Rows are points. Each copy is the shape, with its points in the same order, stretched, turned, moved and blurred by noise. Some copies are also mirrored. Which?

Shape:
[[ 0.7 -1.1 -0.5]
 [ 2.8 -1.3 -0.8]
 [ 1.6  4.8  1.2]
 [ 2.3  2.2  0.0]
 [-1.0 -0.8 -1.3]
 [ 1.1  0.8 -4.9]
 [-4.7 -6.5 -4.7]]
Copy 1 (7 x 3):
[[-0.7  0.0 -2.1]
 [-0.8  1.8 -2.7]
 [ 4.4  0.5 -1.0]
 [ 2.8  1.4 -2.1]
 [-0.4 -1.5 -2.3]
 [ 1.5 -0.3 -6.2]
 [-5.9 -5.2 -5.2]]
Copy 1 is: mirrored
Copy 2 (7 x 3):
[[-0.2 -0.5  0.1]
 [ 1.7 -1.8 -0.3]
 [ 3.4  4.6 -1.1]
 [ 2.8  1.6 -0.9]
 [-1.7  0.5 -0.4]
 [-0.2  0.6 -4.7]
 [-8.4 -3.3 -1.1]]
Copy 2 is: only turned

Shape:
[[-2.0 -0.1  1.6]
 [ 0.0  3.7  4.1]
 [-1.3 -2.0  0.8]
 [ 1.4 -3.8 -1.8]
 [-2.8 -4.0  0.1]
 [ 4.2  1.3 -2.5]
 [ 4.0 -1.4 -2.2]
 [ 1.1  2.9  6.2]]
Copy 1:
[[-2.1  0.2  0.3]
 [-1.1  3.6  3.6]
 [-1.3 -0.8  0.0]
 [ 1.6 -2.5 -2.5]
 [-2.3 -3.4 -1.9]
 [ 4.5  3.0 -1.8]
 [ 4.2 -0.1 -0.9]
 [ 0.5  1.9  6.7]]
Copy 1 is: only turned
Copy 2, 8 rows:
[[-1.9 -0.2  1.6]
 [ 1.2  1.6  5.5]
 [-1.6 -1.3 -0.5]
 [ 0.5 -1.4 -4.3]
 [-3.7 -2.7 -2.1]
 [ 4.1  3.5 -2.3]
 [ 3.5  1.1 -3.8]
 [ 2.5 -0.3  6.6]]
Copy 2 is: only turned
Copy 3 (8 x 3):
[[-2.5 -0.3  1.7]
 [-1.2  2.1  4.9]
 [-0.8 -0.6  0.1]
 [ 2.2 -0.8 -3.2]
 [-1.9 -2.5 -2.3]
 [ 3.6  4.9 -1.1]
 [ 3.7  2.5 -1.7]
 [ 0.4  1.1  6.5]]
Copy 3 is: only turned
Copy 4, 8 rows:
[[-1.3 -2.5  1.0]
 [-1.3  1.3  3.7]
 [ 0.2 -4.6 -0.4]
 [ 3.9 -4.5 -2.4]
 [-0.4 -6.1 -1.3]
 [ 5.2  0.8 -2.4]
 [ 5.4 -1.7 -2.0]
 [-0.8  0.8  6.6]]
Copy 4 is: only turned

Shape, 8 rows:
[[-0.4  0.2 -0.3 -1.3]
 [-2.4 -5.7 -4.2 -2.5]
 [-1.9 -6.0  0.9  1.8]
 [-3.0  1.9 -1.9 -1.7]
 [ 3.1 -3.6 -0.1  1.7]
 [ 5.0 -0.4 -3.0  0.8]
 [-1.1  2.2  1.3  2.2]
 [-1.0 -2.5  1.1 -3.8]]
Copy 1 (8 x 4):
[[-1.6 -0.1  0.2 -0.2]
 [-0.6 -3.4 -5.0 -1.9]
 [ 1.2  2.2 -4.9 -2.2]
 [-4.5 -0.7 -0.2  0.7]
 [ 4.0  1.1 -2.1  1.2]
 [ 3.7 -1.2 -0.2  4.8]
 [-2.3  3.2  0.1  2.0]
 [-1.5 -1.0  0.6 -3.7]]
Copy 1 is: mirrored
Copy 2 (8 x 4):
[[-1.0  0.2 -0.9 -2.3]
 [-4.3 -5.0 -6.3 -4.8]
 [-0.6 -6.2 -3.4  0.2]
 [-4.6  0.8  0.8 -3.2]
 [ 2.4 -1.4 -5.6  0.8]
 [ 1.3  2.7 -6.4  0.4]
 [-1.1  1.5  1.7  1.5]
 [ 0.1 -2.7 -1.4 -5.0]]
Copy 2 is: only turned
Copy 3:
[[-0.8 -0.3 -1.2 -0.8]
 [-4.6 -7.0 -2.9  2.5]
 [-2.8 -6.5  3.5  1.1]
 [-2.8  1.3 -2.7  0.9]
 [ 3.1 -5.1  2.4  0.8]
 [ 4.6 -3.0 -1.8  1.6]
 [ 0.6  2.3  2.7 -0.2]
 [-3.0 -3.7 -0.6 -2.5]]
Copy 3 is: only turned

Shape (9 x 6):
[[-5.1 -2.5 -2.4 -2.5  2.1 -2.6]
 [ 3.4  0.2  1.6 -1.3 -2.5 -1.6]
 [ 5.2  1.0  0.1  0.5 -2.7  5.5]
 [-0.7  1.6  3.1 -0.9 -2.2  0.3]
 [-0.5 -0.6 -0.8  1.3 -2.8  2.2]
 [ 1.9  2.5  0.7 -0.6  0.4  4.6]
 [-5.0 -5.1  2.1  1.4  2.4 -2.9]
 [-2.7 -3.9  2.9 -6.7  3.4 -1.2]
 [-1.1 -0.1 -0.9  0.8  2.2 -2.2]]
Copy 1 (9 x 6):
[[-1.6 -5.9 -1.5 -1.2  5.3 -2.4]
 [ 4.2  1.0 -1.0 -2.2 -0.9 -1.9]
 [ 3.2  2.0 -1.7 -3.5 -2.8  4.8]
 [-0.6  0.7  0.8 -2.9 -1.4 -2.0]
 [-0.8 -2.1 -1.9 -1.1 -2.0  1.4]
 [ 0.2  2.2 -0.2 -3.7  0.4  3.7]
 [-1.8 -6.8  2.9  2.9  2.0 -2.7]
 [ 1.9 -5.7  4.5 -5.0  4.6 -2.8]
 [-0.2 -1.1 -0.7  1.2  3.8 -1.2]]
Copy 1 is: only turned
Copy 2 (9 x 6):
[[-3.9 -2.6 -0.4 -5.8  2.1 -3.9]
 [ 1.3  1.5 -0.6  2.4  0.5 -2.5]
 [ 0.5  3.2 -3.2  3.6  1.6  6.1]
 [-1.0  2.3  2.7  0.6 -1.1 -0.5]
 [-1.1 -1.0 -0.5 -0.7 -0.4  2.6]
 [-0.3  4.8 -1.1  0.2  2.9  3.9]
 [-2.5 -5.7  4.4 -3.7  3.9 -2.4]
 [-5.9  1.0  2.1 -1.2  5.5 -6.2]
 [ 0.9 -1.1  0.4 -3.9  2.8 -1.0]]
Copy 2 is: mirrored
Copy 3:
[[-4.2 -5.3 -3.5 -2.5  3.5  2.2]
 [ 1.2 -1.0  2.5 -2.6 -2.2  0.0]
 [ 4.0  4.5  0.2 -1.0 -2.5  4.2]
 [-2.4 -0.1  3.6 -1.1  0.0  2.0]
 [-0.7  0.2 -1.2  1.1 -1.5  4.2]
 [ 1.2  4.2  0.5 -1.8  1.4  3.5]
 [-2.0 -8.0  0.1  2.0  4.7  3.0]
 [-1.3 -5.8  2.3 -6.8  5.0  3.5]
 [-0.8 -2.4 -1.7 -0.2  3.0 -0.2]]
Copy 3 is: only turned
Copy 4, 9 rows:
[[-5.7 -2.4 -3.8 -1.8  3.1 -1.4]
 [ 1.7  0.1  2.5 -0.7  0.0 -1.0]
 [ 4.0  0.6  2.3  1.6  2.0  5.2]
 [-1.6  2.2  2.2 -1.6  0.5  1.0]
 [-1.6  0.1  0.3  1.2  0.4  3.0]
 [ 1.5  2.1  1.7  0.0  4.5  4.1]
 [-7.9 -2.1  2.3  1.5  3.8 -2.1]
 [-3.8 -3.8  1.8 -4.8  5.7 -2.0]
 [-2.7  1.0 -0.9  1.3  3.3 -1.7]]
Copy 4 is: only turned

Shape:
[[-2.8  0.7  0.2  0.1  0.4  3.3]
 [-1.9  2.3 -2.4 -1.5 -1.0 -0.2]
 [ 1.8 -2.4 -1.2 -1.3  3.7  2.1]
 [ 1.9 -1.7  4.5  4.1  2.6  2.9]
 [-1.9  0.5 -0.7  4.9  3.8  2.4]
 [-3.1 -3.3  5.0  2.2  0.0 -0.9]
 [ 4.2 -1.4 -1.3 -3.0 -3.4  2.6]
 [ 3.7  5.0  4.3  0.3  1.9 -4.0]
 [-3.7  2.9 -1.3 -4.1 -1.7  1.2]]
Copy 1:
[[-2.3  0.7 -1.2  1.5 -1.1  3.6]
 [-1.7  2.3 -3.6  1.5 -1.7 -0.7]
 [-1.3 -3.4 -3.6 -1.6  2.7  2.3]
 [ 1.9 -3.9  2.4  1.6  3.3  4.4]
 [-0.9 -0.5 -1.8  4.8  3.9  4.7]
 [-3.1 -3.6  4.1  2.8  0.5  0.5]
 [ 2.4 -3.0 -4.3 -1.9 -4.6  0.5]
 [ 4.5  2.2  2.2 -1.0  3.6 -4.0]
 [-3.4  3.7 -2.7 -0.3 -4.1  0.3]]
Copy 1 is: only turned
Copy 2 (9 x 6):
[[-4.2  2.3  0.4 -1.6  0.1  3.5]
 [-2.1  2.3 -2.8  0.2 -3.0 -0.6]
 [ 0.7 -1.9 -2.0 -2.4  3.1  2.0]
 [-0.2 -2.0  4.5  1.5  5.4  3.3]
 [-4.8 -1.8 -0.3  3.3  2.9  2.6]
 [-4.3 -0.7  5.8 -2.7  1.7 -2.1]
 [ 4.7 -0.9 -0.5 -3.7 -3.5  3.6]
 [ 3.4  4.0  1.0  3.0  3.7 -3.4]
 [-3.1  5.8 -1.2 -2.9 -3.8  0.6]]
Copy 2 is: only turned
Copy 3, 9 rows:
[[-3.5  1.4 -1.7  1.9  1.1  2.6]
 [-3.0  1.5 -3.7  0.3  0.0 -1.3]
 [ 3.0  0.0 -0.1 -0.4  2.7  4.3]
 [-0.8  0.2  5.9  3.2  3.3  3.2]
 [-2.3 -2.0  0.0  4.7  3.9  2.0]
 [-5.8 -2.1  4.6  0.9  0.6  1.6]
 [ 3.3  4.5  0.1 -0.7 -3.3  2.1]
 [-1.6  3.9  3.8 -1.5  4.7 -5.4]
 [-5.2  3.5 -3.4 -2.4  0.0  0.9]]
Copy 3 is: only turned
Copy 4:
[[ 0.0 -0.3  0.8 -1.6  1.7  3.9]
 [ 0.2  3.3 -0.4 -1.6 -0.5  0.7]
 [ 0.5 -2.9  1.2 -1.6  4.5 -2.4]
 [ 2.3 -6.0  3.1  2.8  2.3  1.3]
 [ 2.2 -1.4 -1.4  3.7  3.6  2.5]
 [ 1.9 -6.4 -0.3 -1.0 -2.9  3.3]
 [-4.5 -0.3  4.9 -2.3  0.1 -3.3]
 [ 7.2  0.5  3.5  1.7 -3.4 -1.9]
 [-0.1  3.9  0.3 -4.8 -0.6  3.3]]
Copy 4 is: mirrored
